Each wall is flat, endless, passes through zero and stands at right angles to its row. A trip goes straight from one point to another. List the walls that it crosses, first one first.
In the rows, zero is written as 128.

Walls:
(1): [141 131]
(2): [64 57]
Trips:
[162 125] to [127 105] -> 2, 1
[ 91 177] to [106  66] -> 2
[136 155] to [154 111] -> none
[163 117] to [118 178] -> none
[109  41] to [124  93] -> none
[111 111] to [146 140] -> 1, 2

Walls:
(1): [134 153 174 156 107  79  90 157  85]
(2): [ 83 142 163  50 123 133 115  79 170]
(3): [161 129 125 129 118 120 169 160 112]
(4): [135 124 117 143 154 106 140 170 161]
(5): [136 140  51 154 105 140 209 142  78]
(6): [ 92 118 116 133  85  83  76 125 185]
Trips:
[ 98 135  98 158 124 138 119 102  91] to [153 120  93 183 110 145 107 105 144] -> 6, 1
[ 99  75  84 228 164 140 175 149  86] to [145 109 104 171 156 110 163 116 146] -> none
[ 46 140 173 164 155 124  77  94 161] to [129  98 108 171 140  87 174 123 158] -> 4, 1, 2, 5, 3
[ 84 144 177 161 156 115 162 176 127] to [125 123  96 111 108  58  69 165 137] -> 6, 3
[129 141 190  97 169 148  70 109 135] to [124 153 124 163 122 151 113 127 145] -> 6, 2, 4

Walls:
(1): [103 126  85 139 108  73 125 139 122 105 125 107 107 117  69 110 137 103]
(2): [118 144 186  95 111 132 153 175 143  82 130 155 135 133 149 132 130 145]
(3): [138  92  66 102 116 139 108 109 165  98 100 121 144  89 200 172  73 158]
(4): [200 119  97 107  79 113 127  78  45 149  92 139 145 139  91  95 156 139]
(5): [112 154 138 147 121  55 132 133 163 133 118 155 164 164 100  76 165 123]
(6): [143 164 128  91 223 159 147 158 138 117 134  82  83 163 159 130 203 135]
(7): [102 133 134 165 108  68 144 161  97 140 144 196 164  86  73 142 108 136]
Trips:
[ 87 118 146 137  81 107 188 150 100 180 130 135  93 149 120  79 113 167] to [162  81  98  95 153  78 100 129 127 168  84 134 139 142 107 128 118  86] -> 2, 3
[133 161  88  97  81 101 118 121 111 183 163 174 124 147  93 155 113 130] to [139  82 152  62  84 107 118 142  87 104  99  94 107 107  94 125 158  88] -> 5, 2, 7
[136 112  60 129 127  77 108 104 160  65 126 119  93 144 172 178  85 128] to [ 57 160 146 115 146 153 162 100 116 156 117 142  62 143  90 166 171 121] -> 6, 3

Walls:
(1): [139 153 169 197 160  71 126 117  67  53 146  83 106 138  99 144 122  98
 142  88 127 172 101 155 140 103 168 152 136 142 138 107 115 107 117 166
 117 186  91 103 130 184 117 146 122 130 153 173]
(2): [147 164 106 102  83  99 113 210 145 114 141 145  95 122 143 147 145 173
 178 183 153 120 181 172  49 104 147 123 115 115 141 210 129 143  63  77
  99 170 151 138 162  91 139 146 141 124 145 115]
(3): [143 150 143 165 115 187  96 121 148 172  98 153 143  68 193 158 153  71
 104 113 142  81  95 144 112 120  79  87  71 103  57  82 131  81 172  85
  83  64 115 149 146 163 111 127 108 125 194 132]
(4): [104 123 106  94 157 130 131  61 176 143 153 167 128  77 153  89 175 140
 133 137  82  83 168 169  71 125 145 136 173 143 146 137 114  92 163 127
 176  98 133 120 106 151  68  83 101 128 104 147]
(5): [147 107 179 140 185 119 124 147 109 125 127 101 146  82 120  96 103  60
 127 127 136  97 181 127  95 162 122 161 209 119 164 102  97 145 135 117
 102 158 136  76  62  85 104 103  77  63  99 135]
Trips:
[106 124 121  99 142 166  90 133 108 157  72 115 106 135 118 147  66 101
 101 168 161 143 135  97 136 155 119 127 117  83  98 132  94  88 131 105
 104 177 129 121 103 157 174 101  62 129  75 143] to [145 118 109 129 103 149 113 123 109 134 120  87 154 136 149  80 137  87
  76 141 110  73 107 178 120  97 143 225 123  67 101 153  72 124 219 139
 115  92 138  95 159 128 133 136 161  83 145 144] -> 4
[119  93 120 158 108 161 110 162  92  27 142 138  89 138 127 104 168 118
 192 128 138 140 135  94  73  94 108 123 152 165  97 130 127 180  94 138
 116 141 119 144 101 171 110 173  86  95 119  59] to [128 143 125 202 162  72 140 180 133 113 182 203 152 141  75 135  86  79
 161 116 185 142 114 138 148  86  93 125  71 118 101 117 132 120  74 111
 131 125 142 112 115 166  54 172 169  79 141 103] -> 3, 5
[152 190 176 159 125 106 133 140 120 176  95  66  41 127 122 112 149 123
 131 100 148 132 118 107 144 113 177 101 172 149 174 175 158 117 185 181
 163 133 147  86  81 107 103 120 163 146 150 143] to [ 34 122 200 177 143 179 133 121 127 138  77 150 166  71 102  71  81 135
 135 180 127 137 136 104 127  94  84 151 174  93 106 132 151 145 133 173
  73 108 117 111 122 132 154  39  66 118 175 170] -> 3, 1
[108  89 159 159 202 119 121  75  84 107 140 153 136 163 187 103 143 124
  74 117 161 147  97 154 126 182 126 146 157 131 125 125 148 109  84 125
 115 195 135 137  94 107  84  97 150  77 128 163] to [173 177 119 139  81  87 117 204  37 161 153 205 105 105 150 148 174 184
  87 134 164 144 122 115 156 122 159 132  75 146 170 154 153 174 155 103
 135 165  96 154  83 141 183 135  80  88 118 151] -> 4, 2, 5
